Each point is reached from the start by the listed moves, each made 0, 1 or 2 times, or once backwards (-1), plus a little noise. Is the number of moves made odd or even? Then give how often each move was made.
(in the rows, 128 means zero)

Moves:
(1): [189 117 146]
(2): [123 131 177]
Start: [135 107 131]
Points:
[139 102  80] -> odd (0, -1)
[187  97 247] -> odd (1, 2)

Moves:
(1): [137 133 131 123 138 122 135 131 122 125 118 126]
(2): [125 144 138 119 147 140 124 129 132 123 129 132]
(3): [100 134 152 108 143 104 131 116 130 138 115 130]
(4): [143 133 139 135 113 117 118 122 124 116 124 134]
(5): [129 120 115 139 133 125 111 130 129 138 114 134]
(6): [137 114 136 130 118 137 138 134 124  91 136 152]
(7): [127 146 109 129 149 112 138 134 126 125 149 141]
(8): [127 137 136 137 130 114 123 147 138 124 122 129]
(9): [136 121 133 134 133 134 139 107 145 125 113 129]
(10): [143 118 123 134 130 131 127 135 129 152 135 143]
(11): [150 119 122 118 149 113 123 129 141 116 139 128]
Start: [109 118 136 139 125 142 119 128 117 125 119 146]
Points:
[ 55 155 201 124 176  72 157  99 181 122  96 163] -> odd (-1, 0, 2, 0, -1, 0, 1, 2, 2, 0, 0)
[150 149 190 150 123  45 147 162 108  78 115 199] -> even (2, -1, 1, 2, -1, 1, 1, 2, 0, 1, 0)
[118 132  75 177 167 141 115 145 149 162 113 137] -> odd (0, 0, -1, -1, 1, -1, 1, 1, 1, 0, 0)
[180 112  79 134 212 155 131 138 175 171 195 159] -> even (-1, 1, -1, -1, -1, -1, 1, 0, 1, 2, 2)
[214  73  76 215 110  96  80 230 114  83 165 249] -> even (0, -1, -1, 1, 2, 2, 1, 2, -1, 2, 1)
[ 89  90 217  76 181 140 151  94 159 118 102 169] -> even (0, 1, 2, -1, -1, 1, -1, 0, 1, 1, 1)

Moves:
(1): [148 122 114 111 123 125 141 144 119 130 138 139 126 143 136 125 137 124
 118 122 144 138 136 131 132]
(2): [135 151 132 125 110 128 115 137 130 125 117 126 131 127 121 118 141 129
 112 118 123 136 135 133 116]
(3): [121 118 146 133 129 122 127 120 129 119 137 136 152 124 129 119 139 143
 132 117 138 118 137 133 141]
(4): [132 129 106 148 145 135 138 122 140 124 115 130 141 136 131 155 137 134
 131 133 141 133 138 138 127]
(5): [116 126 136 123 139 148 130 131 116 132 122 132 132 131 121 126 141 139
 114 123 124 139 122 116 124]
(6): [132 129 131 123 118 142 125 119 127 130 125 122 121 121 123 129 140 133
 120 123 130 125 115 137 128]
(7): [118 130 126 130 128 128 148 115 118 129 128 116 137 123 133 127 123 143
 114 128 116 133 131 114 132]
(8): [138 135 136 139 126 126 121 142 123 116 130 128 121 126 113 137 122 131
 126 140 125 130 115 133 126]
(9): [146 131 116 116 136 117 130 133 151 119 143 132 118 117 124 116 138 127
 125 133 125 127 139 111 130]
(10): [153 103 135 100 126 136 134 118 123 142 116 136 126 125 102 137 124 128
 111 128 119 139 138 117 132]
(11): [127 137 120 134 122 137 134 121 126 129 140 135 131 145 126 130 111 124
 119 121 136 123 143 121 124]
(12): [117 135 130 127 127 141 132 135 109 123 125 157 140 113 135 132 129 133
 129 145 119 138 140 143 128]
(13): [128 123 135 130 132 138 123 122 129 136 145 127 154 132 137 150 119 120
 131 118 120 131 123 133 124]
(14): [129 128 114 115 116 136 126 140 138 116 128 131 129 138 147 131 127 117
 115 130 117 137 128 115 140]
(15): [118 119 148 138 133 130 130 126 120 153 124 130 123 121 143 140 131 128
 116 134 130 114 136 138 115]
(16): [131 131 138 122 132 132 137 109 130 125 124 130 112 137 130 143 130 133
 136 130 126 119 130 126 123]
(17): [108 121 111 126 110 128 128 134 132 136 150 116 129 142 125 128 151 143
 120 124 123 125 138 131 113]
(18): [121 133 118 125 132 132 117 126 131 133 126 135 135 133 141 128 121 143
 128 126 130 124 123 133 127]
(19): [138 120 136 128 106 143 140 154 129 140 119 134 140 124 133 133 127 140
 145 127 138 128 133 117 142]
(20): [134 122 135 139 120 137 110 118 130 113 134 136 126 125 147 137 133 130
 140 143 137 148 135 110 129]
(21): [108 139 118 119 124 112 124 133 126 129 129 128 134 128 129 134 130 114
 130 131 152 133 120 118 137]
(22): [128 128 143 131 127 122 128 133 132 123 118 129 113 111 131 134 121 124
 125 111 130 142 129 140 133]
(23): [134 123 128 110 130 134 122 135 125 118 122 122 129 124 125 138 124 133
 127 123 132 115 134 131 121]
(24): [128 139 131 132 139 136 116 127 135 130 127 117 126 128 129 119 133 136
 131 134 128 133 126 145 142]
Start: [135 123 142 125 129 117 124 120 146 113 120 123 124 123 129 135 119 142
 135 131 134 127 135 120 123]
Points:
[249 134 171  17  61 187 174 111 103  96  52  91 154 172  33 222  60 172
  48  79  86 110 120  53 111] -> even (0, 2, 0, 0, 0, 1, 2, 2, -1, 2, 1, -1, 1, 1, -1, 2, -1, 0, 1, -1, 0, -1, 2, -1)
[ 44  90 110 139  84 154 127  67 119 132 105 189 119 139 175 245 165 206
 152 246 120 114 138 134 102] -> odd (-1, -1, 0, 1, -1, 1, 0, 1, -1, 1, -1, 2, -1, 1, 1, 2, 2, 2, 0, 1, 1, -1, -1, -1)
[105 205 151 163  18 164  85 168 166  75 170 186 181  98 133 138 171 219
 104 164 177 189 182  20 141] -> odd (-1, 2, 1, 0, 1, 1, 1, 2, 2, 0, 2, 1, 0, 0, 0, 0, 1, 1, 2, 2, 2, 0, -1, 0)

Moves:
(1): [129 132 133 119 131 127 132 130 130 133 130 126 128 136 126 126 128 126
 114 124 123 124 138 125 130 124 132]
(2): [123 141 146 126 139 108 124 134 137 128 117 106 150 112 129 122 144 136
 130 125 129 127 125 125 128 110 124]
(3): [136 125 138 132 116 124 134 130 144 140 143 127 106 125 126 130 137 112
 138 114 127 132 116 119 116 129 131]
(4): [129 122 129 138 136 119 133 134 141 122 137 124 140 126 120 121 131 142
 120 129 119 123 123 128 119 168 128]
(5): [137 121 125 133 139 120 123 125 124 123 120 135 126 129 120 114 124 112
 134 140 128 128 122 129 126 129 135]
(6): [134 130 121 127 139 133 130 126 118 128 123 114 119 121 128 130 105 143
 125 133 123 120 130 125 127 139 144]
(7): [130 134 136 128 133 118 124 128 124 129 140 141 124 127 138 136 129 132
 131 126 121 130 116 120 122 122 132]
(8): [114 130 126 129 122 128 143 131 137 128 131 138 135 113 118 122 123 117
 112 134 138 150 142 135  98 129 116]
(9): [136 129 135 117 117 125 127 127 135 127 130 137 127 132 119 131 132 127
 126 130 135 124 131 127 132 132 123]
(10): [127 123 128 128 148 133 130 114 117 159 147 147 134 127 121 137 140 120
 139 110 141 136 134 124 132 123 116]
(11): [125 123 123 142 129 130 120 121 129 117 137 120 129 131 130 127 121 137
 134 116 128 123 154 127 135 114 123]
(12): [126 131 127 145 127 115 122 134 138 127 136 142 106 146 133 135 131 117
 132 126 125 112 115 139 142 136 138]
(13): [112 131 129 131 126 123 122 131 125 129 146 135 135 122 122 108 121 118
 124 130 116 121 126 138 124 128 113]
(14): [146 113 138 123 141 115 124 127 138 117 135 130 133 143 123 137 110 117
 128 125 121 136 138 133 121 131 125]
(15): [133 128 131 121 137 124 124 137 120 123 139 134 135 134 141 128 123 127
 131 148 125 119 129 132 139 129 121]
(16): [136 125 122 135 124 126 113 121 123 135 116 114 139 112 123 127 141 119
 121 131 115 116 131 124 128 131 151]
(17): [116 117 109 126 123 140 121 127 131 141 132 139 130 133 120 122 115 139
 108 122 125 112 121 133 124 120 137]
(18): [129 124 133 138 125 136 127 128 135 136 127 132 129 122 135 126 115 123
 127 136 118 139 131 119 125 133 130]
(19): [133 128 121 133 123 101 133 130 124 120 133 118 127 140 110 120 125 131
 132 114 130 127 126 143 134 132 135]
(20): [132 143 129 122 122 139 132 132 143 123 136 136 122 124 119 130 148 139
 120 140 139 128 104 134 128 134 129]
(21): [127 131 132 132 126 126 125 117 129 116 121 119 135 135 126 124 129 134
 132 129 144 131 132 131 116 134 127]
(22): [133 112 149 142 128 140 134 125 121 117 127 130 134 119 123 142 129 127
 138 141 136 130 132 129 133 138 124]
(23): [117 124 131 117 140 120 127 117 129 125 128 131 132 132 127 128 132 149
 130 146 123 129 123 128 123 119 124]
(24): [124 115 133 132 117 130 110 130 132 128 130 140 120 127 133 120 132 134
 121 124 119 129 140 141 129 121 133]
Start: [130 131 129 139 117 139 131 122 126 144 132 130 143 133 140 122 116 122
 112 126 127 116 123 146 140 129 134]
Points:
[ 83 154 142 126 105 151  85  71 172 152 187 127 177  69  80  58 195 240
  24 151  90  51  88 133  44 168 175] -> odd (2, 0, 1, 2, 0, 1, 2, 0, 1, 0, 1, -1, 2, -1, -1, 2, 1, -1, -1, 2, 2, 0, 2, 1)
[144 121 149 224  66  20  71 103 227 114 216 115 122 124  54  12 129 116
  82 113  70  93 167 191  72 224 180] -> odd (1, 0, 2, 2, 1, 1, 0, 1, 2, 0, 2, 1, 2, 0, 0, 2, -1, 2, 2, 1, 2, -1, 1, 2)
[150  96 158 176 130   7 120 162 226 185 246 182  95 172  72 121 117 151
 114  35 100  63  45 191 138 181 157] -> even (-1, 2, 2, 2, 0, 1, 1, 0, 2, 1, 0, 2, 0, 1, 0, -1, 2, 0, 2, 0, -1, 0, 0, 1)
[196  32 122 224 115  74  73 108 137  56 160 137 160 178  72 130  65 168
 103 166  40  17 143 176 205 232 217] -> even (0, -1, -1, 2, 1, 0, 1, -1, 2, -1, 2, 1, 0, 1, 0, 2, 1, 1, 2, 0, -1, 2, 1, 0)

Moves:
(1): [123 129 134 127 135 136 125 137 121 129 141 140 131 130 129 119 145 123
 137 128 121 119 133 128 132 137]
(2): [119 128 141 123 120 123 128 139 126 131 125 135 121 124 129 126 129 119
 113 135 132 116 122 130 134 130]
(3): [122 128 128 126 125 124 124 125 127 122 127 140 126 125 130 132 122 133
 130 128 131 134 124 130 140 129]
(4): [130 131 128 111 133 137 136 147 118 131 125 141 121 143 117 126 139 113
 136 133 121 128 127 127 124 139]
(5): [119 124 134 125 126 126 119 124 137 132 132 135 134 121 128 126 128 135
 124 122 127 136 126 137 116 129]
(6): [131 122 122 139 138 131 133 118 136 122 127 143 115 124 132 126 118 119
 126 126 115 131 136 120 133 139]
(7): [138 126 137 128 121 128 127 130 123 125 128 132 126 131 136 136 122 124
 117 124 135 124 138 128 124 130]
(8): [127 136 138 115 147 121 118 124 130 133 126 124 136 124 127 124 136 132
 131 131 135 130 132 127 127 116]
(9): [124 118 123 129 119 132 133 123 124 130 131 138 132 126 126 132 120 125
 119 124 132 138 136 119 143 125]
(10): [134 141 122 131 123 125 127 129 135 145 129 127 119 127 122 118 134 122
 120 116 124 113 125 115 120 131]
(11): [129 126 129 135 134 117 119 126 150 124 125 127 126 131 124 116 119 138
 142 119 128 123 133 123 136 133]
(12): [140 131 132 129 146 135 130 118 130 130 129 138 128 129 139 114 130 129
 138 116 115 129 131 113 132 135]
(13): [133 118 129 120 112 115 130 115 128 123 134 115 117 137 125 134 117 126
 123 123 122 132 128 125 119 126]
(14): [119 126 129 134 128 125 144 124 132 131 122 126 141 136 145 139 131 113
 138 118 120 133 125 139 129 128]
(15): [122 123 119 120 140 118 123 123 128 121 134 134 139 133 128 124 129 137
 121 133 126 133 131 135 132 132]
(16): [134 133 132 125 120 127 130 128 129 123 124 128 112 138 130 133 133 132
 124 126 123 133 128 135 130 128]
(17): [123 130 135 128 130 140 135 127 134 122 133 130 136 122 144 132 136 126
 128 118 135 122 128 134 124 121]
(18): [123 132 131 131 128 130 133 136 117 123 114 132 136 116 125 133 140 125
 128 132 129 121 133 126 131 139]
(19): [139 124 125 120 120 134 130 132 119 138 125 124 131 133 119 144 123 114
 112 124 135 131 135 127 141 141]
(20): [137 122 131 146 157 134 127 124 126 126 129 124 130 142 121 122 124 112
 125 121 130 133 132 126 139 126]
(21): [136 138 147 129 128 135 120 139 127 115 118 132 130 123 122 118 130 122
 129 117 118 111 133 136 126 124]
(22): [146 133 136 139 131 133 129 123 129 124 126 130 123 119 133 125 134 124
 133 127 141 133 129 144 132 123]
(23): [130 116 143 131 137 119 122 126 132 128 125 133 128 141 130 133 134 140
 134 124 120 117 130 138 130 125]
(24): [120 125 116 129 128 123 130 136 127 122 116 119 131 124 136 127 119 124
 131 117 130 118 136 131 132 135]
Start: [130 124 135 131 108 135 137 108 130 144 136 134 133 142 113 130 127 138
 125 127 150 121 144 119 136 125]
Points:
[184 177 202  42 111 166 147 148  74 122 135 156  95 198 129 110 180  60
 166  70  98 115 149 156 138 149] -> even (2, 0, 2, 2, 0, -1, 0, 1, -1, 0, -1, 2, 2, 1, 0, 2, 0, -1, 1, 0, 2, 1, -1, 1)
[175  89 147 117 221 156 129  79 115 140 120 231 135 141 168 135  80  76
  98  93 199 188 216 126 249 178] -> even (0, 1, 2, 1, 1, 2, 2, 2, 1, -1, 0, 2, -1, 0, 1, 0, 0, -1, 2, 1, -1, 2, 0, 2)
[ 91 123 163  58  28 100 147 189  95  86  83 142 148 136 134 149 109 118
  58 102 145  32 167 154 115 159] -> odd (-1, 2, 0, 1, 0, -1, 2, -1, 0, 0, 0, 0, 1, 0, 2, 0, 1, 1, 0, -1, 2, -1, 0, 2)
[114  66 126 119 186 216 179 129  74 178 143 180 190 180 100 184 146  35
 104  85 161 143 198  77 180 168] -> odd (1, -1, 0, 2, 1, 1, 0, 1, 2, 0, -1, 0, 0, 0, -1, -1, 2, 1, 2, 2, -1, -1, 1, 1)
[ 96  65 226 130 165 165 126 123  76 117 161 229 167 194 113 100 162 118
 139  86  80 112 158 120 169 143] -> even (2, 1, 1, 1, 2, -1, 0, -1, 2, -1, -1, 2, 1, 0, 0, 0, 0, 1, -1, 2, 1, -1, 2, 0)
[ 88 110  91 112  74 115 181 147 146 130 140 164 105 160 103 103 119  66
 162 107  87  61 191  45 120 200] -> even (2, 0, -1, 2, -1, 2, 1, 0, 1, 1, 2, -1, 2, 1, 0, -1, 0, 1, -1, -1, 0, -1, -1, 1)

Moves:
(1): [121 127 116 127 123 125 134 115 134 121 133 116 133 126 134 127 120 130
 130 128 131 112 125 133 137 121 132]
(2): [127 120 131 130 126 134 122 126 129 130 123 134 120 128 124 129 118 132
 125 133 125 135 131 128 130 132 130]
(3): [133 111 119 129 134 121 125 141 132 124 127 122 123 135 116 116 126 123
 115 124 125 122 114 139 138 138 140]
(4): [131 126 120 127 130 121 126 130 126 122 134 120 126 121 133 124 127 129
 124 133 144 116 125 123 128 117 117]
(5): [132 130 125 116 134 119 132 126 124 115 128 134 117 127 143 130 136 134
 138 120 134 124 128 124 134 131 114]
(6): [130 116 126 131 138 130 122 128 124 123 137 128 128 129 128 132 130 126
 124 123 124 136 119 131 113 129 123]
(7): [132 123 123 132 124 118 126 120 111 117 125 134 132 122 119 134 133 122
 131 123 133 148 122 120 130 142 128]
(8): [117 118 120 122 138 120 129 138 128 128 139 117 131 130 118 133 126 126
 133 120 137 124 128 122 116 124 124]
(9): [128 123 128 126 121 127 127 140 129 131 117 113 117 123 112 136 134 114
 137 126 135 139 118 154 129 132 133]
(10): [129 124 125 127 141 134 120 135 117 127 120 126 134 139 145 140 137 116
 136 139 147 126 131 127 127 134 133]
(11): [122 136 138 122 114 137 131 123 135 131 119 123 124 133 130 118 127 119
 147 126 125 123 128 125 129 134 134]
(12): [126 132 125 119 128 128 121 122 134 132 120 138 126 130 132 129 125 132
 115 125 127 120 126 132 131 127 126]
(13): [134 135 138 123 132 128 128 122 127 147 150 133 122 130 126 126 129 131
 125 135 110 147 127 134 119 137 138]
(14): [118 123 125 139 139 114 130 138 125 123 137 154 118 121 139 136 139 117
 124 133 137 141 136 132 127 132 127]
(15): [132 128 130 125 134 143 123 132 129 124 119 131 138 125 139 132 125 131
 130 139 132 118 128 133 130 134 124]
(16): [127 137 137 125 126 138 140 111 126 137 134 117 141 126 137 120 121 142
 127 119 136 121 125 113 137 122 122]
(17): [125 117 122 125 125 140 119 124 129 119 125 126 143 119 126 132 123 136
 131 126 126 128 121 139 145 118 127]
(18): [129 115 126 133 125 137 127 139 121 125 130 118 137 127 126 140 130 135
 125 142 141 131 116 121 128 128 127]
(19): [122 124 125 138 128 130 131 129 130 135 112 129 121 110 133 125 127 129
 118 137 113 135 135 131 135 121 134]
(20): [134 130 129 124 116 122 141 124 125 126 132 120 124 130 130 125 123 119
 133 124 125 124 130 121 131 119 129]
(21): [127 150 116 118 114 126 144 126 130 129 140 130 112 130 136 125 132 123
 121 114 127 134 146 122 120 132 132]
(22): [125 117 115 140 131 140 116 114 128 131 121 137 117 117 123 135 114 130
 119 133 128 115 118 131 154 131 124]
(23): [123 145 136 122 126 128 129 145 138 130 121 116 128 135 127 126 111 126
 142 120 127 127 119 138 139 134 146]
(24): [129 143 132 119 135 117 126 128 135 116 138 119 126 130 126 128 135 113
 130 124 132 129 139 119 126 127 119]
Start: [141 129 135 133 128 121 119 121 130 133 134 130 120 132 125 123 116 144
 123 133 136 126 121 129 120 127 123]
Points:
[120 175 151  94   7 131 186  79 167 140  40  49  82 125 119  75  16 150
 192  86 120  66  86 134 208 125 176] -> even (2, 2, 0, 0, 1, -1, 1, 0, 1, -1, 2, 1, -1, -1, 0, 1, -1, 0, 1, 2, 0, 0, 2, -1)
[168  69 124 129 118 142  72  97 158 150  64 152  65  97 101  62  84 152
  83 128  20 101  39 205 177 128 144] -> odd (-1, -1, 2, 1, 1, 2, 0, -1, 0, -1, 2, 2, 1, -1, 0, -1, 1, -1, 2, 1, -1, 1, 0, -1)
[144 109 135  60  75 171 116  95 131  87 116  13 129 157 119 162  91 114
 222  75 181  97  24 157 191 123 121] -> odd (1, 0, 0, -1, 2, 2, 0, 0, 2, 1, 2, 1, 0, -1, -1, 1, 2, 2, -1, 2, 0, 1, 1, 1)
[130  93 118 118 200 119  57 112 114  32 117 106 147 155 152 156  96 110
 202 112 168 127  63 131 195 194 141] -> even (2, 1, 1, -1, 2, 2, 2, 0, -1, 2, 1, -1, 0, 0, 0, 0, 1, 0, 0, -1, -1, 1, 2, 2)
[ 85 165 145 126  97 139 125  96 138 191 179 156  84 140  96 124  67 130
 184 124 127 175 139 135 112 184 185] -> even (1, 2, -1, 0, -1, -1, 1, 2, 0, 0, 2, -1, 2, 1, 0, 0, 0, -1, -1, -1, 1, 1, 1, -1)
